Rows are points. Any point is a mix of the corners, with weights that add up to 1. It lies inside the corners' shape when no weight is negative. Is each point inside? If not, which corners have a negative weight?

Corners:
(1): [-21.8 -27.2  -8.5]
(2): [ 4.0 22.8 22.2]
(3): [  2.3 -31.8  -6.2]
(4): [  5.7  -3.0 -15.9]
Points:
[  1.2  -5.5 -11.1] => inside
[-14.0 -22.9  -6.3] => inside
[-16.3 -20.4  -5.6] => inside
[ 2.9  9.7 13.9] => inside
[3.0 0.1 4.6] => inside
[-13.1 -14.8  -8.9] => outside (3)
[ 8.1  5.6 -1.4] => outside (1)

Corners:
(1): [ 15.4  -0.2  -5.1   6.0  -4.8 -13.9 -19.2  14.5  -3.5  18.8  -2.3]
(2): [ -0.5 -19.0  -6.9  -5.3   1.6  -7.0 -11.5 -13.8  49.1   3.0  -8.6]
(3): [ 16.8   4.7 -14.3   9.0   5.3 -20.3  -7.5 -17.3 -15.9   9.6   0.4]
(4): [  5.8  10.5   1.1  45.3   1.7 -10.9 -12.1  -6.8 -11.8  -5.5   5.1]
(5): [ 16.5  28.9 -13.0 -11.1  -0.3  -2.5  -2.5  50.6  -0.4 -17.0 -13.5]
(6): [ 27.0 -27.2 -17.3  -7.8   9.1  55.1   3.6  -0.7  -1.2   4.3  12.5]
(7): [-42.4 -24.1   8.3   1.3  15.3  46.5  20.9 -26.5   4.6  -2.5  -1.1]
(8): [ 20.5  12.2  -1.5   9.2  18.6 -12.4  22.2  16.7  -2.3  13.9 -10.7]
(9): [ 15.0  18.3  12.5   7.0  12.5 -23.0 -15.4 -15.7 -10.7  10.2  12.5]
(10): [ 23.4 -19.6  12.0   3.7  -7.9 -14.7  -8.1 -27.8  -0.2   5.5   3.5]
(11): [ 19.9 -17.5   0.7  -3.8  14.4   8.9  -6.7 -12.3   5.1  14.6 -29.8]
(12): [ -8.1 -21.4   8.0  23.0  16.4 -21.7  -5.5 -26.4  -9.5   1.3   0.0]
Points:
[ 14.0  -3.1  -0.6   7.5   1.3  -2.8 -13.7  -3.6 -15.9   4.0  -0.6] => outside (2, 8)
[16.0 -5.2 -2.3  3.2  6.4 -9.3 -8.5 -6.8  7.8  7.4 -7.1] => outside (7)
[  7.1   5.2  -0.9   9.9   3.1 -13.0  -7.5   1.7   2.0   0.4  -5.0] => outside (6)
[  2.1  -7.9  -0.3   9.3   7.1   1.7  -4.4 -10.2   7.4   2.7  -4.5] => inside
[  8.0 -11.6  -1.0  -1.6  10.7   3.9   0.4  -6.6   1.4   7.8  -6.9] => outside (4)
[  1.4   4.6   3.0  14.9   7.4 -18.5   0.1  -6.6  -4.4   3.1   2.7] => outside (6, 11)
[ 13.3   0.3  -8.1   9.3   5.6 -11.3  -6.5 -12.2  -7.3   6.8  -0.9] => inside
[  6.8 -20.7  -4.4  -5.3  14.7   3.0  -4.0 -25.6   9.9  17.9  -9.3] => outside (4, 5, 10)
[12.1  2.2 -1.7  9.7  6.6 -6.5 -3.9  1.0 -9.3  4.2 -2.4] => outside (2)

Corners:
(1): [-18.2  11.9  -7.0 -42.1 -11.7  20.3   2.8 -26.1 -22.3 -20.6 -30.3 -11.4
   0.2  10.6 -26.6  12.0 -10.5   0.7 -16.3  21.8]
(2): [ 12.2 -24.4  14.6 -12.6   1.4  34.5   4.3  -2.4 -21.1   6.5   0.2  33.8
   3.0   5.8  -8.9  -3.4 -10.7 -10.1  -9.1  14.5]
(3): [-17.7  25.9   3.3  -3.8   4.4 -23.7 -21.8   6.8  19.0   7.8 -22.1   9.4
  21.3   1.4   5.5   6.9  -6.6  -0.5  22.8  -6.6]
(4): [ 13.5  20.5  12.0   4.8  19.9  -1.2  10.7 -19.5  31.8  32.9  21.4   2.2
 -19.3   3.0  -2.3  -8.3   9.0  -0.1  10.1  -4.1]
(5): [ 19.1  10.8  -3.5   1.3 -12.9 -20.0   3.8  -5.9  -1.0   7.5  18.9  16.4
  -8.8   6.9 -12.6  -5.0   8.6   3.1   0.2   1.8]
(6): [  5.0  33.7 -32.5  -1.1  17.2  -6.0  19.0  -3.9  -1.1  -7.4  -5.4   2.3
  27.1  -6.7   0.2 -10.8  18.5  -0.5   5.0   5.0]
(7): [-12.3  17.7  -7.7   8.0  18.9 -20.5 -16.7  12.7 -31.0 -12.2 -23.3  12.5
  18.6  12.2  24.3   7.1  18.7  33.1   7.9  -3.2]
(8): [ -4.2  15.3  14.9 -18.1 -12.1  -9.1  -9.0  10.2 -23.2  18.5   5.7  -9.7
   9.7  11.0  10.0  14.3  22.6  22.0  10.2 -12.1]
(9): [  4.9  10.2 -28.3   4.7  10.3 -16.3  11.1 -13.6 -11.7 -14.5   7.1   6.0
  14.8 -27.3  -3.7  -1.8  -5.3  -7.6  29.2  -1.4]
(10): [ -1.6 -13.4 -13.9  18.5   1.7   5.5   8.2 -13.2  -9.8   2.1   9.6  -3.4
   8.9 -13.5 -27.7  -6.9   8.9  -0.1  -9.3  16.6]
(11): [  2.1 -27.4 -10.2  10.6   9.7 -22.0   2.8   4.8 -18.1 -37.8   7.9  11.2
   5.6 -23.7  17.7  10.3  20.9   9.5 -13.0 -14.6]
(12): [ 11.1  10.3   5.2 -19.1  22.2   3.4  21.3   3.5  -0.5  16.1   2.4   6.0
   3.9  -4.1 -39.8 -25.8   1.1 -15.4 -14.1 -22.1]
(13): [-18.4   5.8   4.8 -16.6  12.4  13.7  39.5 -25.3  -5.3 -13.4  -0.5  -4.0
   0.8  -7.4 -34.0   5.2  -0.6 -35.8  -0.8   9.5]
(14): [ -1.6  15.7 -12.0  -2.6   1.2  22.6   9.8  -5.7 -26.5 -10.3 -10.2   8.5
  -6.4   4.4 -18.5  11.4   4.3  15.3  -1.9 -23.1]
(15): [-16.5 -18.9  -6.3 -27.4  -0.5   0.6   2.0  17.9 -14.0  -8.5  -7.9  -5.9
  10.0   5.7 -17.4  25.2  -6.6  -1.2 -18.6  14.6]
(16): [ -3.0 -12.4  14.1 -10.3   8.3   4.4   4.9   4.5   8.5  26.6   1.7  38.9
  21.7   8.5  12.1  -2.4  -4.1  18.2  20.2   2.7]
(17): [  1.8  15.4  -5.2 -13.6  14.3  12.3  13.2 -22.6   4.3  19.8  17.4  23.7
 -12.4   5.2   2.1  -0.6   3.3   0.2 -39.0   8.2]
(18): [ 45.9  -3.1   4.4  11.6   4.9   8.2  15.8 -28.5 -24.6   0.1  -4.4  19.1
  14.2   7.3  11.5   6.7   3.9   6.0 -20.7   5.3]
(19): [ -0.2   8.9  15.4  -4.4   5.2   8.4   1.7  11.8 -15.5  -5.3   5.8  21.0
   5.4  -7.5  -1.4   3.9  -3.7  25.0 -18.3   5.9]
(20): [ -7.8  -4.4   5.7  -6.5   3.6 -20.1   5.1  15.7 -17.8   6.9  -8.0  17.5
 -19.5 -24.1   1.7   3.0  25.4  13.9  -3.2  17.8]
(21): [-12.4  24.8  -2.6  -0.8  -8.4 -17.9   7.8   9.8  -3.9  25.2 -10.1 -18.3
   6.2  22.2   5.6 -14.4  -1.2  10.0   4.6  -2.6]
Points:
[ -4.2  -3.6  -7.3  -7.4   2.3  13.8   9.9  -9.0 -31.2 -12.4 -12.2  -7.7
  -4.7  -0.1 -20.6   9.8   5.5  -1.1  -3.5  -5.7] => outside (3, 5, 6, 16, 17, 19)
[-0.1  8.4  0.4 -9.7  5.5  4.4  8.7 -6.2 -8.7  3.6 -3.8  8.6  4.6  1.5
 -9.2  0.4  1.5  1.7 -3.9  4.3] => outside (11)
[ -1.7   9.6   0.2 -10.9   4.6   9.2  10.5 -11.2  -5.0   7.1  -7.6   4.9
   2.4   3.9  -9.8  -1.1   3.9  -0.8  -6.4  -0.5] => outside (5, 7, 9, 15, 19)
[  4.0   4.8  -0.3   3.5  12.9  -0.6   7.4  -1.2 -10.7   5.0   1.0  14.3
  10.5  -3.6   5.2  -1.7   8.8   7.8   2.2  -4.2] => outside (1, 5, 15)
[  2.1  -2.2  -0.3  -4.5   4.2   2.1   8.6  -3.7 -13.1   2.8   2.0  11.1
   2.6  -0.9  -6.1   0.7   4.6   6.3  -3.6   1.8] => outside (3, 6)
